Rows are points. Two turns around zero, p and q, are shown by what they do to some points. Where does a point land after both, in the order given? Backwards means that the second turn is done in reverse. Each puzzle has new turns, and all numbers are rounded.

Turn p:
[-20  20  11] -> [-18  23   8]
[ 14 -38 -27] -> [  9 -44 -17]
[-1 -6 36] -> [ 4  4 36]
[  6  25 -20] -> [  4  19 -26]
Turn q:
[25 38 -8] -> [18 43  0]
[-32  -9  17] -> [-33 -16   5]
[ 23 -16 -26] -> [ 33 -10 -16]
[1 4 6] -> [-2  4  6]
[-25 -16  40] -> [-33 -23  29]
[  8  -1 -29] -> [ 17   2 -24]
Where do these land?
p, then q backwards: [  2  11 -25] -> [ -9   5 -25]
p, then q backwards: [-12  17  10] -> [-3 21  9]
q, then p backwards: [ 11 -58  -6] -> [ 27 -52 -11]
p, then q backwards: [  0 -12  -3] -> [ -3 -12   1]
q, then p: [26 36 24] -> [13 46 18]
q, then p: [-28   7   0] -> [-28   0  -6]

Turn p:
[  3  28 -10] -> [ 15  18 -19]
[ 10 -19  26] -> [-8 -2 33]
[  9 -42 -14] -> [  1 -43  13]
[-22  33  -2] -> [ -8  27 -28]
Turn q:
[ 30   3 -22] -> [ -8  -4 -36]
[ 19  13 -14] -> [-13   6 -23]
[-44   0  17] -> [-1 -1 47]
[-19   1  37] -> [19 18 32]
[ 14 -18 -18] -> [  3 -21 -20]
Where do these land?
p, then q: [ 22 -17   2] -> [27  5 -4]
p, then q: [ 3  7 -9] -> [ -4  -2 -11]
p, then q backwards: [ 20 -21 -49] -> [ 13 -54 -12]
p, then q backwards: [-3 34 14] -> [16 26 21]
q, then p: [-16 -21  10] -> [ 2 -2 28]
q, then p backwards: [-26  18  33] -> [21  7 40]

Turn p:
[28 10 30 24] -> [21  0 44  2]
[-26  -9   8  31] -> [-35 -11  20   8]
[  1  12 -31  22] -> [-16  35   2   9]
[  8 -15 -13 -38] -> [ 20  -7 -38   3]
[-12   2   7 -39] -> [  9 -18 -27 -24]
Turn q:
[-13   6 -24 -17] -> [ 19  21 -13 -11]
[ 6 25 29 23] -> [-28   5  31  16]
[40 33 30 -9] -> [ 9 -2 42 42]
[-10 -39 -13  -1] -> [  3 -22 -29 -21]
[  1  -2 -11  27] -> [-22   3 -17   8]
[-24 -24 -12 -22] -> [ 19  -5 -16 -34]
Where do these land?
q, then p: [20 13  8  4] -> [-9 -3 23  6]
q, then p: [-33 -20  17 -23] -> [ 31 -23 -27  -8]
q, then p: [-23  33   5  16] -> [-11  -3   8 -41]
p, then q: [ 22  -7  -9 -36] -> [ 14   1 -26  33]
p, then q backwards: [ 13 -19 -22  40] -> [28 39  2 19]

Turn p:
[10  2 -7 15] -> [12 -4  7 13]
[-10 -20 -11  -1] -> [  5 -19  -5 -15]
[ 27  42  -1 -34] -> [  4  52 -27  16]
[-32  22  -2  -4] -> [-31  -8 -20  11]
[  5 -46  21  24] -> [ 10 -21  45 -25]
Turn q:
[11 -2 13  4] -> [ 12 -11  -2  -7]
[-16 -37   6 -44] -> [-40 -22  36 -16]
[ 25   0   2 -16] -> [ -7 -11 -15 -22]
[-23  34   3  31] -> [32 36  3 19]
[-27  -7 -11  37] -> [12  7 10 44]
[ 30  11 -14 -12] -> [-10   0 -31 -17]
Where do these land?
p, then q: [  7  27 -17 -41] -> [-17  36 -32  12]
p, then q: [  7  23 -12  34] -> [ 31 -16  -7  25]
q, then p: [-39  -2  17  14] -> [-11  21  36  12]
q, then p backwards: [ 22 -16 -21 -15] -> [-36   5  -5  -8]
p, then q: [-11 -27  27 -21] -> [-21  11  25 -29]
q, then p: [14 -5  6 29] -> [31 -5 11  3]

Turn p:
[ 30  -7  30  55 -31  -2] -> [-33  -2  11  67 -11   3]
[-20   3   4 -18  17 -10] -> [ -2  12  -3 -28   9 -11]
[ 20 -21 -23 -22 -17   8] -> [  9 -42  -7  -7  -9  14]
[-31  10   7 -27 -27  18] -> [ -8  11  14 -34 -30  21]
[-22 -33 -28 -18  33 -28] -> [  0 -14 -19 -37  52   0]
[ 27  20   5   8  17 -17] -> [  9   7 -20  21   0 -29]
[-6 21 35 13 12 30] -> [  5  29  38  11 -14 -18]
[  2   5 -31   8  -5   0] -> [ 17  -2 -16   6   5  21]
Turn q:
[-23 -31 -18 -27  -7  34] -> [ 17  -7  -1 -15 -25  51]
[ 38   7  53  -6  16 -16] -> [ 19  16  38  -1  40 -35]
[-18   8  -5   0   1 -24] -> [-25   0 -11   3  15   5]
[ -8  -7 -40   7  36  19] -> [ 23 -10 -50 -11  -8   9]
[ -3  25  27   8 -25   0] -> [-14  15  24  31  -3 -10]
[  1 -20 -25  36  11  -5] -> [  2 -39 -26  -3  -6 -13]
[ 14  18   7 -18 -31  -9] -> [-22  25  25  -5 -11  -9]
Where do these land?
q, then p: [ 23  20  22 -12 -16 -18] -> [-18  33  -8  -8  -5 -24]
p, then q: [ -2 -23   6 -20  16  -4] -> [  1  -2   4 -19  25  16]
p, then q: [-22   9   0   6  56  -8] -> [  3  33 -21 -13  39 -25]
p, then q backwards: [-38 -19 -22  27 -39  22] -> [-50 -19  14 -40 -18   7]
q, then p: [ 26  21 -32   8 -21 -23] -> [-23  15 -33 -30  -3  20]
p, then q: [-19   9  -2 -16   6  36] -> [11 26 34 -4  1 -7]
p, then q backwards: [ 33 -17  27   8  -3  -5] -> [  1   5   9  40 -19 -13]

Turn p:
[-34   5  12   3   5 -10  13  -8] -> [-18  19  20   7 -17  -7   7 -13]
[ -6 -14  24  26   4  12 -33  20] -> [ 18  11   3  36  -3  -1 -33  16]
[ 17 -12 -31  49   4 -43  23 -31] -> [ -6 -18 -33  36   9   4  39 -53]
[-14  28  12  14  -9 -12 -24   5] -> [ 18  35  -8   3 -20   5  -9  -7]
[ 62   6   1   5  20  15  23 -10] -> [ 19 -14 -11  -3  58  -2  32  12]
[ 11   0   6  -4   8   0 -14  23] -> [  6   4 -13   4   0  -2  -8  26]
[-55  -9 -23 -13  -3  -6  10 -16] -> [-45  -1  17 -11 -28   0 -11 -30]
[-33  -2 -12 -10 -15  31  17  74] -> [-31  -1  19  -1 -26  57 -17  53]
[ 20   0  -5  -2  11  23 -26 -15] -> [ 14  -3  -9  -9  30  -9 -25  -2]
[ 21   2  16  -9 -26   5   0 -14] -> [ 33 -12  12 -15   1  -5   8  -2]
[ 11  -4  -1 -58   0 -14  11 -26] -> [ -8 -21   3 -47  -4 -38  18   1]
Turn q:
[ 30  -7  26  12 -11  27  -8   3] -> [  0 -28  17  -8  -7  25 -29   4]
[ 18 -23  24 -25 -13  -1 -11 -16] -> [  3 -41  -9 -23  -3 -12 -11  -6]
[-33   5  43  -1  11  17  -8  40] -> [-18  27  35 -29 -15 -19 -27  25]
[ 31  38  41  29  36 -26  39  35] -> [ 26  24  75 -17  46  18   2  -9]
[ 23  -3 -12   3 -41  -4 -32 -19] -> [ 25 -23 -30   6 -28  16 -14 -21]
[ 16   3  -8 -28 -21  14  -5  -2] -> [  7 -17 -23 -19 -11  16   7  11]
[  7 -20 -15  -2   6 -10   0  13] -> [ 15  -8  -1  16   5 -13   5  16]
[-41   7 -43   2  27   5 -13 -23] -> [-29  36 -41  29  11 -12   6  -1]
[-27   8 -22   6  17 -27  24 -10] -> [ -8  27  -1  18  15 -17  34 -15]
[-26  -9 -34   4 -12   5  13 -21] -> [-22   4 -22  27 -15  -2  27  -5]
Where do these land?
q, then p: [-12  -6  -4   2 -24 -18 -14 -43] -> [ -3 -23  -4  -6  -3  -3   2 -50]
q, then p: [  5  19  -2 -26  15  17  35  14] -> [-29  10  20 -11   7   5  11  36]
q, then p: [ 12 -12  -8 -11  13  17  10  55] -> [ 8  7 -7 15 -7 16  6 58]
p, then q backwards: [-28 -13 -14  18  20  36  32  19] -> [ 2  1  5 34 26 44 28 -8]
q, then p: [-26  -6  19 -15 -14   9 -40  36] -> [ 27   1 -27 -26 -44   7  -9  16]
q, then p: [ 26 -22 -15  -9  24  22  21 -14] -> [-37  -9   5  34  13   1 -12  16]
q, then p: [-12  16  -3   0 -30 -27 -29 -13] -> [ 21 -15 -15 -30   2   4   8 -34]
q, then p: [18 -5 20  9 16 38 44  5] -> [-17  11  45  23   0 -11 -17  33]
q, then p: [-21   3  24  -5  -7 -56 -19  -2] -> [ 23  -1 -25 -22 -10 -34  32 -25]
p, then q: [ 24  23  -7  14  13 -18 -29 -35] -> [ 15   3 -34  14  38  13  15 -22]
p, then q backwards: [ 15   3 -10  22 -27 -21 -11 -22] -> [ 17   7 -11   3 -26 -29 -11 -22]
